Every row gives one point. To make a cloud, some directions were put in groups of two or more. Within a group, all points are equally far from the middle, so they leave a hole (a ring in 2 directions, a hollow ball in 3). The other directions are filled evenly. Then the cloud was stretched, turned, moved and blurred a little. Count the holes, and give their numbers of directions, smallest first.

Cloud (14 x 2):
[[-23  45]
 [  5  57]
 [ 42  -3]
 [-52 -35]
 [ 34 -23]
 [ 22  55]
 [-20  48]
 [-19  48]
 [-27 -67]
 [ 41  31]
 [-44  16]
 [-25  42]
 [ -7 -66]
 [ 25  54]]
Holes: 1 (2)

Cloud (13 x 2):
[[  5 -31]
 [-78  32]
 [-53  34]
 [ 57  20]
 [-13  15]
 [ -8  -9]
 [-70   3]
 [-52  12]
 [-20 -20]
 [-18  22]
 [  8 -66]
 [  5  48]
 [-84   3]]
Holes: 0

Cloud, 22 rows:
[[ 41  51  49]
 [ 68  15 -13]
 [ 39  33  46]
 [ 50 -12  75]
 [ 45 -41  -5]
 [-33  16  26]
 [-37 -15  45]
 [-12  50  30]
 [ 32   1  27]
 [-44 -17 -81]
 [ 22 -64  36]
 [-37 -17   3]
 [-75  17  11]
 [ 16 -23 -23]
 [ 37  54  41]
 [-68 -11 -10]
 [ 34 -45   8]
 [ 19 -44  46]
 [ 10 -62 -30]
 [ 46 -60  16]
 [-48 -59  29]
 [-12  34  11]]
Holes: 0

Cloud:
[[-57 -32 -13 -37]
 [ 27   2 -50  26]
 [ 58 -22  28  -7]
 [ -4   5   0 -66]
 [ 64  -6 -10   6]
 [-59 -54 -15  11]
 [ 25   4  38 -55]
 [ 33  -3 -31  66]
 [ 54  27  50 -20]
 [ 16 -63  -5  -4]
 [-14  34  84  20]
 [ -8 -42 -28 -37]
 [-57 -43 -18  48]
 [-62 -46   0  46]
 [ 55   9  19  69]
 [ 19  57   1 -37]
 [-13 -39  49 -36]
 [ 45  31 -30   8]
 [  0 -55  40  39]
 [ 46 -27  47  -2]
 [  4   3  -3  97]
 [ 59   5  18 -26]
 [-50  13 -25  70]
 [-28  45 -41  18]
 [-84 -16   1  12]
 [ 29 -51 -22  26]
 [-62  11 -17  64]
 [ 66   5  12 -10]
 [-29  70  31 -22]
 [ 46   0  25  77]]
Holes: 1 (4)

Cloud (48 x 6):
[[ 21 -89 -25 -16  23  -3]
 [ 27 -39  44  49 -31  27]
 [ 37   4  30 -24  55  30]
 [-68 -24  37  40  10 -67]
 [-39 -40   5 -17 -69  31]
 [ 32   3  55 -14 -60  41]
 [ -5  61  55  12  -2  48]
 [-40  46 -49  -2  -6  25]
 [-88  21 -10  11 -41  -9]
 [-61 -58 -22  32  16  10]
 [ 18 -13  18  20 -84 -18]
 [ 55 -32 -10  22 -10 -48]
 [-28 -19  16 -70 -19  53]
 [ 28 -19  26  11  66  11]
 [ 63 -25 -14  13  16 -24]
 [-46 -13 -38  -5 -44 -78]
 [-59 -34  37 -71   4 -12]
 [  6 -30  49 -80 -35  -1]
 [ 14 -20  51  65   8 -46]
 [ 15 -70 -48  15  -3   5]
 [-39  -5   6  69  41 -25]
 [-63  31 -50  11  -2 -55]
 [  9  23  48   3 -12  75]
 [-64  57  30 -10 -47 -40]
 [ 48 -74   7 -26  11 -39]
 [-12  26 -21  63  31 -48]
 [-12  81   2   6  -5  37]
 [-13 -34  52 -68 -48   7]
 [-43 -16  -2 -41 -68  24]
 [ 21  62  28  36 -42  24]
 [-42  72  46 -16  17  13]
 [-18 -33  54 -35  22 -86]
 [ 55 -26  17 -26  46  15]
 [ 47  25  56 -32  12  35]
 [ 26 -85  -3  16  18  14]
 [-16   2 -69  14   5  20]
 [-13   9  51  74 -23 -44]
 [ 25   9  37 -70 -35 -42]
 [-32 -93 -21  13 -22  -1]
 [-15 -33 -48 -67  -8 -36]
 [ -2  20   9  16 -36  76]
 [ 25  81   6   1   7 -19]
 [ 31  -2 -14 -64 -19  39]
 [ 22 -57  24  48  -2  33]
 [-39 -82 -10 -46  33 -35]
 [-45  -4 -19 -62  52 -12]
 [ 20  13  81 -47 -32 -26]
 [ 52  32 -20  22   5 -18]]
Holes: 2 (3, 3)

Cloud, 51 rows:
[[ 47 -25 -67  11 -26 -26]
 [ 52  10  -4  26  14  63]
 [-73  -7 -81  23 -38 -15]
 [-43 -34 -18  73  -5  32]
 [ 39  28 -25   1  -9  43]
 [-44 -21   5 -48  -5  50]
 [-36 -17 -33 -25   2  64]
 [  4 -28 -65  81  -5 -37]
 [ 51  21   7  36  23  45]
 [ -5  11  32  23 -65   4]
 [  1   4 -21  17  28  72]
 [-39 -27 -18  -4 -30  75]
 [-63  11  16  15 -48   3]
 [ 42 -12 -37  70 -39 -62]
 [-23 -54  11 -28  34 -50]
 [ 33  12  23  69 -42 -20]
 [ -3  -8 -75  64  -6 -56]
 [-39 -32 -67 -26 -17  21]
 [ -4  -3 -34   0   6  75]
 [-12  45 -47  69 -42  17]
 [ 15  17 -53  15  27 -37]
 [ -8 -33 -43  92 -17  18]
 [ 46 -10 -44   7 -49 -57]
 [-61 -11 -78   9 -46   6]
 [ 17 -16 -61  78  -9 -51]
 [ 85 -34  -2  18  22 -17]
 [-10 -25 -15  -1 -56 -81]
 [-11 -74  24 -12  40 -17]
 [-46 -45 -31 -53  17   4]
 [ 18 -63 -65  50 -28   8]
 [ 15 -67  39 -19  32 -21]
 [ 39  14 -49 -15 -13  -8]
 [ -2 -73  32 -12  14  54]
 [ 73  -5  11  37  22  43]
 [  1   2 -63 -11  -7  33]
 [ 68 -34 -16  42  38   3]
 [-18 -58  20  17 -44  27]
 [ 54 -19 -20  64 -49 -46]
 [ 46 -55  14 -26 -18 -40]
 [-30 -43  -1 -62  18 -28]
 [ -2  64  -2  39 -39 -30]
 [-59 -30 -86  33 -31 -33]
 [ 73  -6  35  11 -23  31]
 [-28 -46 -72  67 -12 -30]
 [-47 -19  12  16  33  57]
 [ -1 -89   7  -5  13  45]
 [  4  58 -22  55  -5   2]
 [ 50  14  33  -6 -37  31]
 [ 67 -30 -21  39 -47 -38]
 [-22 -61  13  26  44  39]
 [-47   3 -31  71 -14  44]]
Holes: 3 (2, 2, 2)

Cloud, 74 rows:
[[-23  27  21 -55 -41 -29  69 -14]
 [-10  -6  34 -24 -68  36  17 -42]
 [ 22 -18 -22 -74  29  61   3  -6]
 [ 12   9  25  82  14 -33 -17 -54]
 [ 31  26 -92  20  24  29   5   9]
 [-31  17  81  50  32  -3  57  23]
 [ 64   1 -55 -38 -61  24  41 -41]
 [-10 -48  43 -66 -19  -2  22  21]
 [  3  55  11   5 -26  58 -58 -18]
 [-31   2 -76 -22  59  36  25 -54]
 [ 21  37  49 -12  21  61  72 -49]
 [ 14   9 -40 -45  69  12  31 -98]
 [ 40   4 -45  14  61 -30   5  11]
 [ 35  69 -29  32  40   4  18  24]
 [ -4  39 -65 -34 -32  79 -21  -8]
 [ 99  20  13  43  35 -11  29 -45]
 [ 20  -9   3 -57  13 -54  15  27]
 [ 63  42  70  30 -25 -54   1 -11]
 [-34 -16 -21 -64  63  31  71   7]
 [ 82 -27 -24  14   3 -45   4 -73]
 [-31  70  48 -32  30  23  31 -44]
 [-12  -1  74 -27  72 -10  56  30]
 [ 31 -11 -13  14 -64 -70  34   4]
 [-53 -13   4 -28  -9  64 -21 -12]
 [-16  18  79  47  16 -14 -34 -18]
 [ 46  34  -9 -65  23 -16  93 -22]
 [ 24  45 -44  47 -57 -33   2  17]
 [ 71  -1  44  49 -37 -21  32  55]
 [ 30  -4  76  62  44  13   5  25]
 [ 32 -42  58  17 -47 -17  74  27]
 [-21  13 -76  23   5 -24 -22 -32]
 [ 50 -14  60 -63  22  24  10 -27]
 [ 57   9   1  49  30  52   6  16]
 [ 32 -51  -9   2 -51  35 -22  30]
 [ 84  59  17   2 -14   3  33  15]
 [-32  11 -40 -69  -3  -6  11  44]
 [-43  26  -8 -60 -44 -19  21 -12]
 [-39  39 -25 -54  56  40 -14 -10]
 [  8   6 -36  -4  44 -25  89  30]
 [ 28  14 -20 -93  -4  -3  40  26]
 [-55  -2  14 -36 -53  27  15 -26]
 [ 45  -1 -77 -43 -12  48 -35  -4]
 [ 25 -18   5  57  -1  43  56  27]
 [ 50  45  22 -35  52  44  66 -44]
 [ 31   4 -16  -6 -32  10 -88  25]
 [ 22 -12  16 -83 -28  28 -19 -24]
 [ 15 -27 -22  -6 -15 -62 -23  24]
 [ 13  28  31  33   3 -73  21 -55]
 [ 34  24   0   8  55  77  45 -31]
 [-32  43  17   4  -6 -32 -48  -9]
 [ 11 -19 -24 -67 -14  55 -29 -48]
 [ -7  -7  21 -13   0  19 -62  49]
 [-32 -12 -30 -16 -62 -17  64 -10]
 [ 67 -28   5 -49 -28  36  58 -33]
 [ -1  -8  68  42 -32 -43  10 -46]
 [  9  25 -25 -65 -30  36 -56 -27]
 [ 14  13 -93  10 -32  63  -6 -15]
 [ 37  -3 -86 -66  16   9  38  -8]
 [ 15 -38 -44  13  11  34  76  12]
 [-25  32  42   4  18  85  33  17]
 [ 71  46  12 -16  58  22  23 -63]
 [-52  60 -16  -7  53   5   8   9]
 [-18  31  66   2  47  50 -26  -7]
 [ 42  -2  82 -51 -34  -2  12  -9]
 [-29  20   9   2 -27 -59   3 -38]
 [ 20 -20  89   8  50  29  27  28]
 [ 61 -19  14  36 -55 -21 -49 -55]
 [ 21  19  64  73 -20  33  26  16]
 [ 39 -14  93  25 -24 -62  26 -18]
 [ -4   0  30  34   6  37 -39  63]
 [  2  14  52 -64 -21  -5 -24 -32]
 [-24  -3  49  60  33  27  44 -39]
 [-11  17 -67  15 -28 -43 -28 -19]
 [ 15  -7  38 -40 -24 -18  19  83]]
Holes: 2 (4, 4)

Cloud:
[[ -55  -11   60   70  -20   -3  -30   50    6]
 [ -78  -14   39  -19   15   18    3  -68    6]
 [ -23   51  -32   -9  -16   72   33   33   69]
 [ -84  -46   -7   -4   -4   15  -55  -57  -52]
 [  11   61   45    9   16  -31   58   -1   10]
 [  -6   50   10   65  -20   65   52   47   39]
 [   1  -24   50   43   32   56  -60   23   40]
 [  -1  -30  -36  -49  -28   77  -24  -24   -9]
 [-107   32   -1  -21   -3   16   -6  -35   27]
 [ -58  -38  -52   32  -15  -71  -18   23   16]
 [  -7   18   12    1  -37  -11   46  -20   90]
 [ -32   98  -21  -29    5   46   -2    9   25]
 [  26  -22   29   12   34  -52    3   11   63]
 [  58   -8   27    8  -53   -2   45   -5   23]
 [  27   18   25  -24   37   54   13    6  -63]
 [ -13   -9   27   40  -62   12   41   69   74]
 [   2  -35  -45   14   68   68   43  -21   -1]
 [ -40  -80  -19  -11  -14    6   13  -38   61]
 [ -62  -38   54   13    5  -55  -13  -49  -10]
 [  67  -17    6   -3    7   37   49   15   30]
 [   4  -20   66  -37  -63    2   30   -5  -39]
 [ -21   10  -24   81  -53  -13  -16   56   44]
 [ -57   -8   47  -72   31   -9  -54   -6  -38]
 [ -78  -39   48   41   21   35  -37   19   37]
 [  26  -22    3   76   44   35   39  -19    8]
 [ -25   26   10  -78  -27   42  -41  -40    2]
 [  38    5  -12   -7   21   11   79   43   53]
 [  22   42  -61   33   41    9    4   50   27]
 [ -62   -9   29  -54   39   49   -8   50  -29]
 [ -16  -26   41   53  -12   -4  -74   31   63]
 [  42  -33  -25  -54   20   46    9   10  -22]
 [ -38   54  -68   37   15    6  -32    8   52]
 [ -30  -21   -7  -49   -7   14  -37   77   61]
 [  16  -48  -24   51   -6   37  -14  -15  -63]
 [ -46  -76    5  -37   39   19   -8   46   57]
 [ -36  -64   -1   15    4  -69   30   59    2]
 [ -37   -8   15  -48  -16  -54  -31  -19   75]
 [  12  -38   69   12   37   33  -29   42  -17]
 [ -36  -23   63    5   56   68    7    9   -7]
 [  -5   75  -65   23   -5   10  -27   27   35]
 [   8  -39    8  -33    0    2   61   66  -31]
 [ -68   11   12   -7  -72  -25  -24   17   78]
 [  -9   48  -25  -20    2   77    8   45  -38]
 [ -75  -46  -21  -75  -23   19  -10  -32  -34]
 [   6   15  -38  -43   -8  -46  -72   26    1]
 [ -71  -25   40  -16  -70    1   -4    7  -81]
 [ -33  -11  -60   11   20   10  -25  -76  -32]
 [  54  -12  -36   44   42  -16    1  -18   24]
 [ -19   11  -37   83  -62   18   -4  -17   10]
 [   6   -5   10   60  -30   14   63   19   84]
 [ -54   36  -11  -87  -10   10   24  -30  -12]
 [ -68   -4   -4    6    1  -64   67  -17  -31]
 [ -55    0   31   40   17  -60   26   20  -40]
 [ -28    5   43   12   21   -8   52  -13   76]
 [ -50   55  -15  -49  -16   17  -10   68  -15]
 [ -66  -44   44  -26    0  -53  -28   36  -53]
 [ -69  -66   -1   60  -15  -14  -22  -31  -32]
 [  44    4  -44  -10   12  -40  -51   16   33]
 [  -2  -27   39   -9   71   25    8  -55  -19]
 [ -11  -22   39  -50   49   56   -9   43   26]
 [ -79  -46   33  -49  -61  -22   28   -6    6]
 [ -24   27  -25   14   39  -66  -19  -13   72]
 [  13   32  -63  -10   -4   58   28  -26   52]
 [ -26   10   37  -25   12   -3   68  -31  -65]
 [  -4   24  -29    2  -15   16  -47   85  -10]
 [  38  -60   10    7   42   27    2   62    6]
 [ -18   50   20  -19   49   17   29   73   26]
 [ -32   71   -3  -32   -9   11  -57   23  -46]
 [ -78  -14  -16  -64   59   40  -13  -28   18]
 [  -3  -18  -37  -33    0   99  -27   19  -15]
 [ -46   47  -48    3    2  -40   30  -43  -32]
 [ -32   73  -40  -43   -3   59   20   15   20]
 [  -9    0   26   44   27    3   67  -53   -2]
 [ -13  -10   37   -9   -4   80   30   52   57]
 [ -41    7   19   74  -29   81   37   19   -5]
 [   8  -11  -48    1  -41  -53  -20  -11  -51]
 [  32   -1  -31  -30   60   58   13   15  -34]
 [  14  -64    9   -7   19  -35   30   66   33]
 [  -3    2   42   17   28  -37  -87  -24  -15]
 [ -43  -64  -51  -27   62   31  -14   44  -13]
 [  59   -5  -15   -9  -24   -7   14   56   50]
 [ -54  -45   89    5  -37   -8   15   25    4]
 [  -5  -18  -51   53  -15  -64    9   28    2]
 [ -52  -37   33    9  -37   67   38  -16  -62]
 [   1  -11  -10   80   16   22  -63  -28   37]
 [  34   14   45  -37  -15   32   48   33   26]
 [ -81  -35   73  -27    2  -16   15   -9    5]]
Holes: 1 (9)

Cloud (107 x 9):
[[-34  34  -3 -39   0  10  31  33 -47]
 [-24  32  59  14 -12   0  27   4   6]
 [-17  11  59 -29 -34 -22 -33  16  12]
 [ 52  30 -58 -15  49  27 -13  21  35]
 [-29 -51 -28  14  -3  17  42  11  16]
 [ 18  -8   1  41 -18 -16  -6   3  31]
 [ -6  -9  50  -1  -1  39   4 -30   2]
 [-25  63  59   3  15  29  -1  19  34]
 [-14  26 -23  12  20 -19  38   5 -16]
 [ 38  -7  19 -14  60 -14 -33  55  -3]
 [ 32  39 -20   4  70   4 -15  11  28]
 [ 65  37  27 -13  34  -1  24  18   4]
 [ -4  66 -43  -8  73  36 -11  23  21]
 [ 23   5  23 -29  20 -20  49 -51 -45]
 [-12 -31  14  31  -9  55  23 113  19]
 [-20  41  15 -15  18  20 -33 -21  43]
 [ 13 -37  74 -23  11 -11 -25  45 -10]
 [ -6  51   2   4  44  51  -4   0  56]
 [-10  66 -58  13  -1  18  13   8  41]
 [-18 -11  37 -24  24  33  32 -40  14]
 [-28   3  10 -43 -12 -16 -28 -47  -6]
 [ -6 -29 -20  -2 -11 -22 -27   6   1]
 [-32  58  48  21 -15  25  24  40  -8]
 [ 42  17  -2  33  19  29  32  41  20]
 [ 64  59  37 -12  -2  23 -14  -9  -7]
 [-13 -27  10  -2  33 -17 -40 -19  35]
 [ 56 -28  20   0   9  -2  10 -57  -2]
 [ 21  43  19   0 -16  33  12  18  23]
 [  4 -17  29  31  39  -6  19  15 -19]
 [-10  16  46   0 -14 -17 -32  44 -16]
 [ 31 -19 -57  -1  50  29   4  23  26]
 [  4 -73  97 -13 -35 -24   6  -6 -34]
 [-10  39  36 -21  29 -26   7   3  -6]
 [ 25  86   1  27  33 -20 -45 -35  34]
 [ 46 -15  -5   7  35 -30 -19  28   4]
 [-10  34  -5   2  45 -20  -4  31  25]
 [ 51  43  62  29 -23  -5  -3  24 -12]
 [-19  30 -36 -43  14   4   0 -51  10]
 [ 12  38  15 -40  12 -28  12 -49 -36]
 [ 42 -44   1  -7 -11  20  -5 -47   0]
 [-28  25 -19  15  10  21  37   1 -34]
 [ 25  18  17 -10 -23 -29 -17  25  36]
 [ 20 -37  19  -1  15   4 -22  55  26]
 [  7  34  25   4  51   9 -24 -11  -7]
 [ 19  26   1  55 -35  20 -11  58  53]
 [ 33  40 -17 -44  43 -44   8 -40   2]
 [  7  -1  31 -22  24  -4 -33  32   5]
 [ 25 -18  20  -3 -28 -39  53  38 -24]
 [ 15  93 -21  24  19 -11 -34 -49  37]
 [  3  57 -23   1 -18 -11  10 -43  10]
 [ 27 -25  46  53 -22  -1 -15  20 -26]
 [ -4  19 -35 -52  39  -8 -10  12  36]
 [ -9 -12  27  32  -1 -45  11  17 -19]
 [  7  30 -19  11 -30  55  19  54   5]
 [-23 -48  12  -5  29 -12  13 -61  32]
 [-21  35  14  18 -24  51  14 121  13]
 [-29  49  78   0 -43  -8   4  29  11]
 [-26  75 -15  34  -2  36  27 -17  41]
 [-23  13 -62  -5  -6 -43  16  22  12]
 [ -5  -5  50  28 -20 -25   7  32 -19]
 [ -6  11  44 -16  35  34  34 -38 -23]
 [ 11   6  14 -24  15 -25  10  45  26]
 [ 12 -14  37  23 -14  56 -37  36  27]
 [ 15 -35   3 -21  10  48 -11  14 -30]
 [-43  11   8 -35   1   9  25 -54  52]
 [  2  -8  14 -47  22 -45  -8  -3 -63]
 [ -5  -7   5  20  29 -23 -37  40  47]
 [  4  50 -34 -13 -11  59   6  -6  21]
 [ 26  21  -8 -32  31  -5 -54   6  -5]
 [ 25 -50   7  34 -17 -59  14 -15 -19]
 [-12 -70  65  15 -23  -4 -23  67 -44]
 [ 18   0 -31 -23  -5  15  24  33 -12]
 [ -1  12  34   8 -21 -13 -15  70 -22]
 [ 28 -42  -6 -35  -1  47   3  -6 -27]
 [  4  39  28  -1 -40  16  21  35   9]
 [ 43  26 -29 -33  44   1  -3   3  -4]
 [ -5 -73  46  11 -16 -40  41  25 -25]
 [ 17 -12  26  30 -53  27  12  26  16]
 [  5  16 -22 -37  10 -39   4 -20  42]
 [ 22 -66 -14  27   1 -39 -14  20 -26]
 [ 17  48 -17  20  13  18 -55  24  18]
 [ 45   0  13  37   3  -2 -16   8  83]
 [ -2  51 -29  22  26  36   5  67  -2]
 [-10 -17  -3  23 -33 -11 -21  57  -4]
 [  6 -26   2  18  -5  15  11  67 -20]
 [ 13  13  54   1  61  14  11 -40 -30]
 [-10  -3  17   8  14 -12  11  78   3]
 [-51 -36  15  -8 -37  -5   3 -24 -16]
 [ 10  -3 -21  20  24   0  13 -67 -11]
 [ -8  29 -17 -28   2  19  25 -41   4]
 [ 61  52  -7 -14  57 -33 -13 -32  21]
 [ 17 -24  40  41 -43  25  -8 -21  11]
 [ 34 -13  40  31  11 -40  45 -17 -12]
 [ 35 -14 -63   2   7  35  -3   6   1]
 [ 35 -63  -2   9  20 -31 -15 -10  -9]
 [ 20  -6  40 -12  28  41   8  27  29]
 [ -8  43  -5   6  12  -6  28 -29  -4]
 [-14  45  35  -3 -48  25  36  54  29]
 [ 39   4   4 -35  -8 -14  19  26 -31]
 [ -1  12  15 -29 -28  59   4  53  24]
 [ 12  60  13  32   8  17 -27 -23  13]
 [-15   9  60   3  16 -49   0  -4  28]
 [ -7 -29  21  13  12 -14  -9  27 -51]
 [ 33  21   6 -12 -11  24  71 -21 -32]
 [  0  13 -23  29  25   1 -23  52  24]
 [-39  44  -2   1  -1  24  15  -9  76]
 [-36  32 -21   2  28  60  -6  20  16]]
Holes: 0
